Rows are points. Each copy is the shape, with its points in the same order, stretched, turned, moved and blurred by noise. Is it also mirrored, or only turned?

Shape, 8 rows:
[[  3.3  -9.3]
 [-11.7  -1.4]
 [-15.2  -6.1]
 [ 16.2  -8.2]
 [ -2.1 -15.6]
 [-12.5  25.2]
 [ -7.8  -3.3]
 [ -8.6  16.8]]
Copy 1, 8 rows:
[[  3.3  12.3]
 [ 17.2  -5.9]
 [ 24.7  -4.4]
 [-12.7  22.5]
 [ 12.0  13.1]
 [  6.6 -30.4]
 [ 12.7  -1.0]
 [  4.5 -20.1]]
Copy 1 is: only turned
Copy 2 (8 x 2):
[[  7.2  11.9]
 [-14.4  -1.4]
 [-17.8   4.8]
 [ 24.1  16.4]
 [ -2.4  20.9]
 [ -0.4 -37.4]
 [ -6.1   1.3]
 [ -1.4 -24.7]]
Copy 2 is: mirrored
Copy 3:
[[ 14.9  -5.5]
 [  5.4   7.5]
 [ 13.9  13.7]
 [  9.8 -18.6]
 [ 21.3  -1.6]
 [-13.6  15.1]
 [ 11.1   4.3]
 [ -7.3   7.7]]
Copy 3 is: mirrored
Copy 4, 8 rows:
[[  7.6   2.4]
 [-10.2 -14.4]
 [-10.3 -23.5]
 [ 14.5  18.9]
 [  8.6 -10.3]
 [-31.3   1.4]
 [ -5.7  -8.7]
 [-24.5   0.5]]
Copy 4 is: only turned

Shape (6 x 3):
[[ 15.2 -13.3  -8.5]
 [-13.9  -9.4   7.2]
 [ -9.1   3.0   4.3]
 [  9.4 -10.6   2.1]
 [-14.0 -11.5  -6.1]
 [-15.1  37.8   1.7]]
Copy 1, 6 rows:
[[  4.5  -3.3   9.6]
 [ -9.4  19.6  -1.4]
 [ -9.9   9.4  -6.1]
 [  5.0   3.1   2.3]
 [-15.9  14.3   9.1]
 [-22.7  -4.0 -25.3]]
Copy 1 is: only turned
Copy 2, 6 rows:
[[ 15.7  -2.6  32.6]
 [-13.1  13.7   1.9]
 [ -7.9   2.7  -4.1]
 [  0.1  -4.3  23.8]
 [  2.3  17.5   4.1]
 [ -5.4 -12.9 -40.0]]
Copy 2 is: mirrored
Copy 3, 6 rows:
[[ 28.1   7.1  16.6]
 [ 13.3 -16.7  13.3]
 [  1.6 -13.3   3.2]
 [ 26.0  -2.1   7.2]
 [ 12.3  -9.2  20.0]
 [-37.6  -6.7 -16.9]]
Copy 3 is: mirrored
Copy 4 (6 x 3):
[[ -1.8  22.5   6.1]
 [  4.4   1.6 -10.3]
 [ -8.4   3.1  -3.8]
 [  3.7  14.2   3.7]
 [ -6.3   8.7 -15.6]
 [-33.3  -7.4   2.3]]
Copy 4 is: only turned

Shape:
[[  9.6  -2.6  -2.4]
 [ 13.1 -12.9 -17.6]
 [ -8.3  -3.8 -11.4]
 [ 22.3  11.8  -0.8]
 [ -5.0  -4.5 -17.0]
 [-11.6   7.7  -9.3]
 [  8.6  10.5  11.3]
 [-27.6  14.8   7.2]]
Copy 1, 8 rows:
[[  0.3   8.5  10.2]
 [  6.5   4.2  32.1]
 [ -0.2 -18.4  10.5]
 [ 22.0  22.4   1.7]
 [  5.6 -18.4  15.9]
 [  8.3 -21.3  -2.7]
 [  2.4  15.3  -9.2]
 [ -6.3 -30.0 -26.0]]
Copy 1 is: only turned
Copy 2, 8 rows:
[[  9.9  -9.8  18.7]
 [ 17.7  11.2  32.2]
 [  2.7  17.8   2.5]
 [ -5.5 -22.4  31.9]
 [  3.7  18.3  11.7]
 [ -9.3  10.1  -2.3]
 [ -4.3 -24.3   6.0]
 [-19.8   5.4 -31.2]]
Copy 2 is: only turned
Copy 3, 8 rows:
[[  5.9   9.1  -2.9]
 [  2.7  23.5  -3.4]
 [ -8.5  10.7   2.3]
 [ 10.9   3.9 -15.2]
 [ -7.8  13.6  -0.6]
 [-11.4   3.2  -3.3]
 [  8.1  -4.9  -6.3]
 [-15.4 -13.3   3.4]]
Copy 3 is: mirrored
Copy 4:
[[ -6.6 -15.7   4.0]
 [ -6.2 -28.3  -9.1]
 [  7.6  -2.1 -16.3]
 [ -5.9 -24.5  25.8]
 [  7.9  -4.5 -18.3]
 [ 13.9   8.3  -9.0]
 [ -3.6  -5.1  21.3]
 [ 22.6  29.1  -7.8]]
Copy 4 is: only turned

Shape:
[[  8.3 -12.4 -18.2   0.2]
 [-12.3  -5.6 -10.4  -8.5]
 [-14.7  16.0  -4.1  11.4]
 [  4.0  14.0   2.9  -2.5]
 [  3.3 -15.1  10.5 -10.9]
 [ 10.6  -4.1  -3.2  22.8]
 [ 12.9  -6.2  -7.9  14.2]]
Copy 1, 7 rows:
[[ 25.4  -9.1  25.1   4.2]
 [  0.4 -13.0  21.1 -19.2]
 [ -5.0  25.7   3.7 -28.8]
 [-12.5  15.9   1.7   4.5]
 [  4.0 -25.0  -6.4   6.5]
 [ 33.3  17.1  -7.9   0.9]
 [ 30.2   8.7   3.3   6.7]]
Copy 1 is: only turned
Copy 2:
[[-15.6 -10.0  12.7  -5.3]
 [-10.4  -9.6 -10.2 -11.8]
 [ 19.9   7.9   9.3 -30.5]
 [ 25.7  -4.0   7.6  -8.7]
 [ -6.7  -1.2 -14.0  21.0]
 [  3.4  16.8  29.3  -5.5]
 [ -0.6   5.9  25.4  -3.9]]
Copy 2 is: mirrored
Copy 3 (7 x 4):
[[ 15.8   0.8  19.8  21.4]
 [ -1.3   5.9  -2.9  21.9]
 [-14.6 -24.2   5.1   4.5]
 [ -7.0   2.0   9.2 -12.2]
 [ 15.4  17.4  -9.1   0.2]
 [ 20.7 -24.3  14.5   1.7]
 [ 14.6 -13.6  18.6   7.0]]
Copy 3 is: only turned
Copy 4:
[[-19.1 -15.3  -4.6  20.8]
 [-22.0  -2.9  -8.1  -9.4]
 [-13.7  19.0  19.4  -3.7]
 [  4.2  -3.3  11.3   8.3]
 [  5.5 -12.4 -20.9   1.4]
 [ -2.1   6.5   6.9  31.8]
 [ -3.6  -5.3   5.0  29.2]]
Copy 4 is: mirrored

Shape, 9 rows:
[[  7.0   3.9   9.7  -5.1  -2.4  -4.2]
 [ 28.1  -3.3  -1.2 -22.5   9.5 -12.9]
 [ -2.0 -15.7  -0.3  -4.1   0.0  -8.2]
 [ -2.1  -8.8  -7.0   2.7  10.8  33.9]
 [  6.8 -20.3  -7.5  18.8   2.5  31.5]
 [ -9.8  -8.3   4.8  19.9 -14.8  -0.4]
 [ 25.8 -12.1 -10.6   1.5   0.7 -15.0]
 [  6.2  -3.0 -11.3  -2.2 -14.0  -6.2]
 [  5.6  -9.3  11.3  -9.5 -23.1  -8.9]]
Copy 1 (9 x 6):
[[ -7.3  17.1   1.3  -1.2   2.0  -2.6]
 [-14.2  24.7 -10.6 -11.7  14.1 -23.4]
 [ -4.5  14.5  -2.4  -8.8 -13.2 -13.3]
 [  6.5  -8.4 -16.8   4.5  -7.2  -3.1]
 [-10.6  -7.5 -21.2  10.9 -12.5   2.8]
 [-10.7   5.5   6.2   5.4 -20.7   8.9]
 [-28.1  17.2  -7.6  -5.2   1.5 -18.5]
 [-13.5   6.9   3.7 -11.6  -5.1  -4.7]
 [-12.6  22.0  -1.2 -14.0  -6.3   4.5]]
Copy 1 is: only turned
Copy 2 (9 x 6):
[[  3.3   2.6 -11.5  -3.7  13.4   9.8]
 [-20.9 -17.6 -26.5  -5.9   1.1  29.0]
 [  2.6 -14.5  -9.3  -5.5  -1.3  -3.5]
 [ 20.6  18.1 -11.2   6.1 -29.0  -4.4]
 [ 16.8  10.4 -22.5  26.5 -21.2 -28.8]
 [ 15.7   4.3   0.0  12.6  14.3 -22.4]
 [-24.4 -21.2 -26.8  12.9  -1.5   1.6]
 [  1.4 -16.0  -0.4  14.5   6.1   8.9]
 [ 13.6 -22.6 -17.0   7.1  27.9   7.5]]
Copy 2 is: mirrored
Copy 3 (9 x 6):
[[-11.3   1.3   1.1   5.7  -2.5  -9.9]
 [-30.0  -5.5  -5.8  27.5  17.9 -19.7]
 [-10.2   6.3  -7.4  14.5  -9.4   3.6]
 [  3.8   9.2  -1.4 -22.7  26.1  26.4]
 [ 20.3   7.8  -6.6 -22.6  18.7  30.9]
 [ 15.5   3.4  -5.3  -3.3 -27.4  15.2]
 [ -8.2 -15.8 -13.3  29.9   0.8   0.4]
 [ -7.6  -5.3 -15.5   6.8 -16.8   1.0]
 [ -8.3  16.8 -14.4   3.5 -30.0 -24.7]]
Copy 3 is: mirrored

Shape (12 x 6):
[[-15.6   6.9 -14.6  12.0 -10.0   3.9]
 [-13.4   1.8   9.4   5.9  -8.2  12.0]
 [ -4.6  -9.5   7.3 -35.3   0.3  11.1]
 [ -7.5 -12.6  -0.9  12.4   2.8  15.4]
 [-13.7   1.4   7.4  11.0  17.4   2.1]
 [ -7.8   1.9 -30.8  -3.6  -5.3  14.5]
 [  1.6  -3.7   8.0 -14.8  -6.0  -7.6]
 [ 12.0  -2.3   9.0  11.0  -8.9  13.9]
 [-12.0   1.3   2.9  -5.5  -6.7 -55.3]
 [-10.7   0.0  -8.1  -1.0  -7.7   9.5]
 [-10.0 -21.7   8.7  10.9   5.4  10.1]
 [-13.6  10.3   8.0   8.4   9.5  16.6]]
Copy 1, 12 rows:
[[-14.6  16.7   1.6   5.2   3.4  19.3]
 [  4.7   7.7   6.9  -1.9  -8.9  23.6]
 [ -2.7   1.0  -2.8 -27.5 -30.8 -12.0]
 [ -4.8   5.7  10.5  10.3 -20.3  17.1]
 [ 13.9  18.2  15.1   4.7  -1.8  -3.7]
 [-18.7  10.4 -14.3   3.9 -22.5   7.2]
 [ -5.2  -2.4  -1.0 -14.3   0.0  -7.8]
 [  9.1 -13.8   1.2  14.1 -10.5  20.2]
 [-28.7   7.0   0.0 -17.8  59.6 -35.4]
 [-10.2   9.6  -1.7  -0.4 -12.7   8.0]
 [-10.6   6.1  26.0   5.2 -19.8  10.1]
 [ 23.5  18.0   6.9   2.5 -11.8  12.9]]
Copy 1 is: mirrored
Copy 2, 12 rows:
[[ 19.7  12.8   8.8  -8.8  -4.9   3.5]
 [ 14.1  12.4  -8.5   0.9   7.7 -14.6]
 [ 13.6  -0.3 -23.0  14.4  40.9   3.6]
 [  7.5  31.4   3.8  12.1   6.9   1.6]
 [  8.3   8.3 -12.8  20.9  -3.7  -0.7]
 [ 18.4  19.3  23.5  -0.6  12.7  11.8]
 [  1.4  -8.5 -23.9   1.0  16.3   1.7]
 [ -8.0  11.2  -3.9   4.6  10.9 -21.6]
 [ -0.5 -26.4 -39.0 -16.6 -22.0  32.9]
 [ 16.7  14.3   1.4  -0.1  10.5   2.7]
 [  7.2  32.1  -9.5  14.2   6.7   6.0]
 [ 14.1   6.2  -5.6  16.7   6.9 -17.1]]
Copy 2 is: only turned
Copy 3, 12 rows:
[[ -5.3  18.8  -3.9  -2.0   4.3 -13.0]
 [ -3.2  -3.6   0.8  14.8  -3.1   0.2]
 [ 12.9  -5.8  13.3  -1.6 -22.3  28.7]
 [  3.3   7.6 -16.4  11.6  -4.9  10.8]
 [ 18.5   1.3  -8.7  15.9  12.4  -0.7]
 [  3.8  26.8 -13.7 -16.4 -13.0  -4.1]
 [ -0.5  -9.6  12.5 -10.1  -2.6  14.8]
 [ -8.3 -18.3 -15.3   1.0 -10.0   5.0]
 [ -6.9   7.9  37.4 -24.7  37.8   3.3]
 [ -0.5  10.2  -2.4  -1.4  -6.9   0.9]
 [  4.1   4.9 -10.5  18.2  -1.6  22.1]
 [ 14.4  -4.7  -9.4  18.5   0.2  -8.8]]
Copy 3 is: only turned
Copy 4, 12 rows:
[[ 17.7  -1.4  -3.3  10.9 -20.3   4.8]
 [ -0.9 -12.4   5.8  -3.1 -14.3   3.0]
 [  5.6   6.9  -1.5 -39.3  -0.1 -18.5]
 [  2.0 -10.8   1.1  -5.6   4.3  22.1]
 [-16.8 -11.0 -10.6   6.6   1.4  10.9]
 [ 38.5   3.4 -10.0  -2.3  -5.9  -3.2]
 [ -5.0  16.4  10.1 -14.1  -7.5  -6.2]
 [ -0.7  -6.9  24.4  -1.3   7.8  10.7]
 [-22.9  49.4  -2.8  11.9 -31.4   0.9]
 [ 15.6  -1.1  -0.9  -6.0 -12.5   1.6]
 [-10.8  -7.8   0.3 -13.4   4.6  29.0]
 [ -5.0 -23.0  -5.7   5.1  -2.3  -0.2]]
Copy 4 is: mirrored

Shape (12 x 8):
[[  5.8   6.1  -8.1  21.2  30.0  -4.6 -10.3  24.1]
 [ -7.8   6.1   5.9  -3.1   0.8   2.0 -10.0 -19.1]
 [-12.1   4.8  -2.1  22.1  -4.8   5.0   5.3   6.4]
 [  8.7   1.0  -8.2  -8.3 -17.2 -12.1  20.7   5.2]
 [-17.2 -11.0  14.0  -7.2   6.9  14.8 -10.0  10.8]
 [ 26.4  -4.3  11.4  -0.8 -13.1 -16.0  -1.1  -5.4]
 [  2.3  28.3   2.0  17.1  -9.3  -1.2  27.6  16.3]
 [  6.2  14.1  -3.5  -7.3 -20.4  10.1  -7.4  -8.4]
 [ -0.5  -0.1   3.3  19.4  -8.4  16.0   4.2 -14.0]
 [ 18.3   6.0  -2.1 -17.3  -9.9   1.2  17.6   1.5]
 [ -0.6  -3.6   9.4   8.5   1.3  -2.3  -9.5  -9.3]
 [  7.8  26.3 -18.9  12.4  34.6  19.3  -0.5   1.3]]
Copy 1 (12 x 8):
[[ -9.9  -8.0  -3.8 -20.1  23.6  18.4 -13.0 -12.5]
 [ -0.2  12.3   4.7   5.0 -12.9   0.8   6.0   9.2]
 [ 18.4 -10.8  -2.6  -9.4   1.7   6.1  26.3   0.1]
 [  9.0   2.3  -4.8   6.7  17.4 -19.7   0.0  11.4]
 [ 10.0  11.2 -18.6  -8.5 -13.7   6.1   0.4 -19.7]
 [ -0.6  11.7  15.5  -5.0  13.9 -25.6 -12.2   4.1]
 [ 18.4 -11.3 -11.7 -20.7  11.4 -14.8  27.0  20.8]
 [ -6.5  16.3  -2.8   4.8  -6.3  -5.7  25.7   9.3]
 [ 21.9  13.1   9.4  -0.6   0.8   6.8  23.2   7.4]
 [ -1.8  24.6  -9.7  -0.8  15.5 -16.8  -8.4  13.5]
 [  6.1   4.3  11.0  -4.1  -1.5  -1.5  -0.2  -1.2]
 [-16.5  19.5 -11.0 -17.0  16.0  31.8   4.3  20.5]]
Copy 1 is: mirrored
Copy 2, 12 rows:
[[ 35.2  17.5  20.0 -16.3  -4.1 -15.3 -12.8 -35.9]
 [ -3.0  -2.4 -12.9  10.2 -18.7  16.6   6.3  -7.7]
 [  2.9  -4.8  -1.8 -18.1  -4.8  -6.0  16.6 -19.6]
 [-10.2  11.3 -17.1 -13.4  37.6  -7.6  13.0  23.3]
 [ -4.3   0.4  26.8  12.1 -17.3  -2.6  13.9 -12.0]
 [ 13.2  -0.5 -17.6   9.5  35.3   0.3   2.3  -3.9]
 [-20.7  17.3  -8.4 -24.1  27.7 -15.0  19.5 -13.4]
 [-24.7  -6.0 -20.2   0.9   1.0  -6.8   1.2  -1.6]
 [-11.9 -15.1  -8.6  -8.0  -2.0  10.0   9.8 -26.2]
 [-23.6   9.4 -10.8  -2.8  32.4  -0.2   2.5  12.1]
 [ 12.9  -3.5  -3.1   7.1  -6.5   8.5   8.3 -15.7]
 [ -5.2  21.6  10.3 -24.8 -28.4   3.2 -24.4 -41.0]]
Copy 2 is: only turned

Shape, 12 rows:
[[-11.0  -7.8  35.7  -3.3  -0.4 -14.7   2.4  -7.6   0.9]
 [-11.3 -17.5   7.1   0.3  -9.7   3.9   2.4  -1.7 -11.1]
 [ -2.1  -9.6  23.2   4.0   9.6  25.3 -32.8   7.2  -6.3]
 [ -9.6  -0.4  17.2  -2.2   7.6  18.0   2.3   8.7  -1.7]
 [ 52.7  -5.0  13.3   1.4  10.7 -15.6  -2.0  16.8  -6.6]
 [ -7.3   2.0  -5.5 -38.0  -9.8  22.0   4.3 -14.3  32.3]
 [ -0.6  -2.8  -5.7  -9.2  -6.9 -13.0  13.8  13.1 -15.3]
 [-10.9   2.0  -7.0 -17.4  -8.7  -4.4 -13.6  16.1  -8.1]
 [  8.8  -3.9  -5.8   3.9 -30.6  -8.0  -9.9  -1.4   8.1]
 [ -2.2 -21.9   7.4   0.3  -1.1  -3.2  12.7  16.3  11.5]
 [-11.7   5.1  18.9   5.6  11.0  -7.6   4.3  -0.5  -4.2]
 [ -6.1 -10.3   0.0  -7.6  -0.7 -12.9   0.7 -15.4  13.1]]
Copy 1, 12 rows:
[[  8.4  34.4  -4.8 -16.5 -11.9   9.6 -14.7   0.3  -1.6]
 [  0.0   9.2 -10.8  12.4 -10.3  -7.6 -10.6   1.3   5.1]
 [-25.2   1.8  14.5  -4.2 -14.9   2.4 -13.5   7.1 -12.4]
 [ -2.5  14.8   7.0  11.1  -3.6   1.8 -11.4  18.1  -7.6]
 [-17.8  31.9   1.2  -4.9  15.5  16.7  21.4  -4.2 -24.7]
 [  0.7 -15.9  15.1 -11.0  11.1  14.3 -10.0  23.3  16.0]
 [  9.7   9.2 -13.9  20.3  -8.6  -6.9  10.7   9.1   0.1]
 [ -0.5 -18.3  -2.0   7.7 -23.9  -6.0   7.3  15.2   2.4]
 [ -8.1 -31.4  -8.2 -13.5  -3.3   0.1  -2.4  -5.7  -8.3]
 [  0.7  18.9  -5.3  23.5   9.6  25.1  -4.3   7.7  -8.5]
 [ 10.6  21.9   6.3  -4.7 -11.5  -2.7  -9.1   5.7  -7.4]
 [  7.2   7.2   6.2 -16.8  -6.2   9.5  -7.8  -6.6   8.8]]
Copy 1 is: only turned
Copy 2 (12 x 9):
[[ -8.5  14.7   6.7   9.6   8.3 -22.7   0.5   3.1   1.4]
 [  0.0   5.5   2.8   8.6  11.0   8.0   4.5  11.1   1.8]
 [-16.9   5.8  17.6  18.3 -13.6 -19.9  -9.7  43.5  21.2]
 [ -5.2   4.0  -2.2  19.8   6.3  -6.1  -6.0  14.0  26.8]
 [ 14.5  38.9  -3.6  21.5 -26.1  16.8 -32.3  -6.0   7.5]
 [-39.5  -7.4  -8.3 -27.7  29.9  26.9 -12.0 -12.6   3.2]
 [ 16.5  13.7  -4.6  -8.4   7.3  16.3   0.5  -6.1   6.7]
 [ -2.8   4.4   5.6 -33.1  -0.4  -0.6   2.9  14.4   4.5]
 [-11.5  -9.1 -12.9 -10.6 -11.0   7.7  -7.7  -5.9 -30.1]
 [ -5.3  12.8 -21.5  21.1   3.6  17.5   6.9 -11.6   9.0]
 [  1.5   0.4   4.7  14.4  -2.3 -20.1   2.4  -1.8  10.4]
 [-16.4  -4.3   4.0  -9.3   4.7   9.5   8.2 -19.9 -15.9]]
Copy 2 is: only turned
Copy 3, 12 rows:
[[-32.3 -15.2  16.3 -36.7   1.2 -10.0   5.8  -5.6   6.3]
 [-22.5 -11.1  -6.4   3.7   9.5   5.5   3.8   0.8   4.3]
 [ 12.9 -14.1  20.6   7.3  25.2   4.5  -3.0  13.8  20.9]
 [ -1.5  -1.1   2.3  -6.4   8.8   8.4  12.3  16.8  17.6]
 [ 16.9 -15.1   8.5 -11.2 -37.3 -25.3   2.2 -27.1   9.4]
 [-10.6  27.5  30.2   2.4  17.6  34.3  11.8  -4.1 -18.6]
 [ -9.8  -3.7 -20.0 -12.0  -9.3  10.8  -3.1 -15.0   5.3]
 [ -0.2  -3.8  -3.6  -5.3  10.6  32.5 -17.6  -5.0   5.1]
 [-22.4  -9.1   5.9  12.0  -9.2  15.7 -15.1  -2.1 -23.2]
 [-19.9  -0.6   5.5   1.0 -15.4  -1.5   0.4   1.8  11.9]
 [-14.3  -6.7  -1.8 -29.0   2.9  -6.5   1.5  11.1   5.1]
 [-25.0   6.9  13.4 -13.5   7.7  -2.7  -9.0  -8.6 -17.2]]
Copy 3 is: only turned
Copy 4 (12 x 9):
[[ -2.9 -23.7  10.4  -7.3  14.4 -15.0  -5.5  26.7  -2.4]
 [ -0.4  -6.3  -8.4   7.7  18.4  -6.4   7.8  -0.2  -4.4]
 [  6.0  12.2  26.3  19.8  27.1   8.6  -9.6   2.7 -13.8]
 [ -1.6  -6.4   1.2  10.4  19.5  19.5 -11.2   7.2 -11.5]
 [ 17.4 -28.3  15.1  15.3 -35.4 -32.0 -28.5  10.4  29.1]
 [-45.3   6.0  22.4  27.6 -18.0  28.3  23.1   9.9 -27.1]
 [ -6.2 -11.3 -20.1  -0.9  -4.6 -12.2 -11.0  -8.3   2.2]
 [-18.5  13.2   1.8  -0.4   2.7  -0.4  -9.8 -16.9 -12.4]
 [  9.4   0.8   4.3 -14.1 -13.8 -10.1  20.0  -6.4   4.3]
 [  4.6 -29.7   1.4   7.8  -1.6  -9.5   2.0  -0.7 -20.2]
 [  5.3  -7.8  -5.8  -7.1   9.0  -2.1 -18.7  22.3  -6.4]
 [-10.0  -1.0   9.6   7.4 -11.6 -18.7   7.8  21.5 -14.8]]
Copy 4 is: only turned
